Rows are points. Any point is a mix of the corners, with weights that add up to 1. It lies inside the corners' shape when no weight is negative. Say inside or outside, and name the corners with a negative weight.

Corners:
(1): [ 34  36 -47]
(2): [-47  27  74]
(3): [ -3  11 -49]
(4): [ 71 -27  18]
Points:
[-32  44  -6] => outside (4)
[ 22  32 -26] => inside
[-16  11   4] => outside (1)
[ -4  27 -33] => outside (4)
[ 60  14 -80] => outside (2)

Corners:
(1): [-19  -4 -20  89 -37 -18]
(2): [ -3  54   9  31   7 -58]
(3): [ 20 -46  35   4 -43  10]
(4): [-56 -14  36  29 -10  32]
(5): [ 55 -30 -18 -74 -96 121]
(6): [-59 -31 -20   8  27 -34]
(7): [120  39  16  36  30   7]
Points:
[-34  -1 -25  26 -14 -47] => outside (4, 7)
[-18 -20  -7   8 -25 -13] => outside (4, 7)
[ 14   2  -7  39 -15 -15] => outside (4)
[44 17 10 34 -1 -7] => inside
[ 65   1   9  12 -13  -3] => outside (4)
[-22 -23 -12   1  -8   5] => inside
[ -7   6  17  39 -27   8] => outside (6)
[ -2   6  13  41  -6 -25] => outside (5)
[ 10 -29  22  17 -34   5] => inside

Corners:
(1): [ 13 -34  53  21  63 -23   5  65  66]
(2): [-38 -22 -66 -36  -3  47 -35  16 -62]
(3): [-53 -49 -42  10   3   2 -14 -36 -73]
(4): [-43  28 -15  -1 -35   3 -38  11 -78]
(5): [78 19 44  1 23 18 25 43  2]
(6): [-51  38 -17  23  -2  31 -36 -40  -3]
(7): [-18 -18 -67  49 -44  23 -12  33 -62]
(8): [ 11  -6  23  -8  42 -29  77  69  53]
(9): [  65  -55  -53  -14  -39 -112  -18   11   32]
(10): [-11 -67  84   8 -11   0  69  68 111]
Points:
[ 36  15  -9  18  20 -19  -2  26 -18] => outside (2, 10)
[-23 -11 -36   8 -24   3  -9  -4 -43] => outside (1)
[-29 -33  54  30  12  20  19  34  29] => outside (2, 8, 9)
[  4  38  27 -27 -23  14   3  20   5] => outside (1, 3, 7)
[-37 -49   0  36   1  51   8  13   0] => outside (4, 8, 9)
[  8  18 -73 -20 -30   1 -27  17 -42] => outside (1, 3, 10)

Corners:
(1): [-69  20  17   6  38  16 -45 -75 -37 -58  40]
(2): [ 32  -6 -51 -56  37  10  46  15 -54  17  24]
(3): [-16  25  37 -66 -28 -76  18 -77  51 -80  -9]
(4): [ 79 -35   3 -10   4 -67  57   9 -63 -23 -27]
(5): [  5  35 -13  15   4 -55 -92 -23  60  50 -46]
(6): [-49 -50 -47  25  47  44 -34 -27  23  29  -3]
(7): [ 74 -49 -40 -63  54  70  25  40 -32   2 -43]
(8): [-62  46  25  32  19 -17  10  39 -50  -2 -15]
(9): [ 47  59  62  74 -69 -30 -10 -10   1 -15  14]
(10): [ 52 -24 -45 -13 -66  63 -38  26 -69  51 -26]
(11): [ 45  39  -8  -6 -46 -40 -20  34 -46 -85  27]
(12): [ 12 -69  41 -72  33 -72  30 -22 -28 -58  48]
Points:
[ -5   2  32  16 -16 -79   5 -31  13  20 -11] => outside (1, 7, 11)
[ 24  -3  -3  -6  -6 -27 -39 -25  12 -10 -11] => outside (2, 8)
[ 52  -8   9 -37  -5 -34  18  27 -34 -14 -11] => outside (1, 6)
[ 36  24  27  27 -28 -24  -4  -5 -11 -13   0] => inside
[ 11  25  16  -5 -17 -37   0   6 -38 -22   6] => outside (6, 7)
[ 24 -16   8 -33   0  -5  20  -8 -30 -38   7] => outside (5)

Corners:
(1): [-12  29 -19  11 -19 -60 -34   0  22  -1 -16  25 -28 -16]
(2): [-10   2 -26  29 -37  56  48  65 -40  55 -39  30 -56  67]
(3): [-53 -48 -29  42  52  -7 -17  -9 -36  41  46  26 -66 -16]
(4): [ 10 -13  66 -37   9 -10 -36  42 -14 -17 -35 -13  40  11]
(5): [-14 -22  75  37  65 -40   3 -29 -36  25 -17 -50  46  43]
(6): [ 36 -76   1  54 -10   3  36  47 121  -4  75  54  37 -32]
(7): [ 58  23  23  -5  13  56  -5 -32 -77  36 -13 -53 -12  38]
(8): [-23 -20  29  37  34 -22 -23 -42 -87 -33   5 -17   6  19]
(9): [ -50   58 -101  -57  -18  -19  -17   76  -80   16   -2   -4   12   54]
(10): [ 46  35 -23  21  -2  75  66 -14 -32 -12   5 -76  -2   1]
(11): [-58  78  18  25  32 -35  -5 -16 -27  67  21  -7  -4 -26]
(12): [ 15  -6  46 -46  16 -32   0 -43  -9 -45  48  -3  36 -31]
(13): [  6   7 -14 -36  39 -43  -7  14 -89  -5   1 -20  40 -22]
(14): [ 17 -11   7  19  65 -41 -37  -7  63 -26 -21  57   5  -6]
(15): [-87   8 -82 -41 -20 -20  -9   1 -43  41  28   0  52 -14]
Points:
[ -1  24  -2  -3  -7  -7   6   5 -38   4  -3 -27  14   7] => outside (3, 14)
[ -2  -4 -23  15   2  17   5  14 -17   7  -8  -7  -3  27] => outside (11, 12, 13)
[-38  38 -42   8  10  -5  -7 -20 -40  26  12   8 -38  -1] => outside (4, 5, 6, 13)
[  6  24 -51   2  -3  31  16  19 -30  36   7 -11 -15  12] => outside (4, 5, 8, 12)
[-17   8  11  17  24 -16  -7  -7 -25  13  10  -2   6   0] => inside
[ 21 -15   7  16   3  20   7  31  13   8 -13   7 -24  28] => outside (8, 11, 13, 15)
[ -8  10 -11  -4   7  -6  -3   3 -35  -3   8  -2   4   1] => outside (5)
[-10 -13   5  10  18  -4  12  15 -14   8   8   2  15  11] => outside (1, 7)
[-14  11 -21  -2  16 -14   1  -3 -36   8  14  -7  10   3] => outside (4)

Corners:
(1): [  9 -19  10  -2 -16   8  15  -3   5   8  -4  30  33 -12  12 -10  79  15
 -31  15]
(2): [-26  12 -13  -5 -16   2  -5   6  16  -9   5 -18  37 -28  15  13  -4 -34
 -19  -8]
(3): [  2  12   5  13  12  31  -5 -28  47 -10 -52 -19  12  26 -34  -9  14 -22
 -15   4]
(4): [-22  19  25 -19  19 -18  10 -15 -10 -19 -32 -10 -14 -28  36  13 -17 -19
 -15   5]
(5): [  7  22  12  19  16   3  19  -1 -18  -7 -25   0 -10 -43 -24 -13  13 -17
  -3  -1]
(6): [-22  -5 -18 -26   0 -21  13 -48   1   5   2  -7  -5  -7  35  24 -13 -37
  47   6]
(7): [  4   6  -1 -48  11   5 -18  -3  35  15 -38 -36 -15 -33  12 112 -11 -28
  21  21]
(8): [ 21  12 -15 -14   1  23  -4  -9 -10  11 -21 -31 -22 -31   4  -5  -2 -15
 -33 -19]
(9): [  3  12 -26   4  -1  29   4 -27  -4 -56 -10 -25  -9 -23 -36 -16  -2 -16
 -30  38]
(10): [-33   5  -8 -71  15  22  -1 -14  -6  12 -54 -26  10  25  19  -1 -30  -4
  80  12]
(11): [-12 -16   1   2  -4  16  15  10 -18  19   6 -11 -13   7 -24  -7 -10 121
  10  22]
(12): [ -3  10  19   6 -30 -13  -5  -2  11  -1 -31 105   2  10   1  -1   5 -13
 -29  10]
(13): [-23  -1 -15  10  -2  29   9   6 -11   2  12 -28  12   4   1 -10  11 -29
 -23  17]
(14): [ -6  20  21  -7 -36  14   7 -26 -15   2  -6 -30   7 -26  10 -13 -17 -33
  -3  22]
(15): [-42  -9  -6  12  -8  27  -5   5 -19  22 -37  -4 -22 -25  16  -8 -16  42
  16  14]
(16): [-11  15   5 -15  -9  22  10   8  27   0   8 -17 -25 -30   4  -7  19   6
 -21   5]
(17): [ -8 -63  19   7 -47  29  41  -1  -8   3  18  25  -7 -32  14  -1  28  15
 -33 -12]
(18): [ -2  18   2  11 -33   9  -3  25  -6 -34  -4 -23  -3  15  24 -11 -23  42
   5  16]
(19): [ -8 -22   8   1   5  -2 -14  -2  20   8   1 -36  -3 -27  23 -15 -13 -36
 -11  13]
(20): [-43  -3 -16 -12 -19 -52   5   4  -5 -15   3 -29  -9 -10  12  -2  11  -8
  -9   2]
(21): [  7  19  -9  -3 -31   3  78   1 -14   3 -51  11  19 -16  11  -9 -29 -27
  -7  42]
Points:
[-18   1 -12 -20   4  15  17 -21   0   2 -16 -36   6 -25  10   9  12 -33
   5   6] => outside (11, 12, 18, 19)
[-16  -3   5 -12 -15  -3  13   1  -8  11  -9   0  -1 -17  23   5  -2  -1
   2   5] => outside (3, 9)
[ -4 -25   5  13  -2  12  40   3 -18  50  43 -45 -10 -77  32  24  29  10
 -21  -5] => outside (3, 9, 10, 12, 18, 20)
[ -7  -2   0  -8  -5  10  11 -10  -7   0 -25  -7  -7  -6   4  -4  -6   2
   5  15] => outside (2, 16)
[ -7  23  -6  -8  -1   4   9 -18  -3 -12 -39  -8   8  -8   5   8  -7 -34
   3  13] => outside (11, 16, 17, 19)
[ -2  12  -5 -13 -11  15  13  -9 -13  -8 -16   6  -4 -27  11  10  -2 -15
  -7  11] => outside (3, 11, 19, 20)
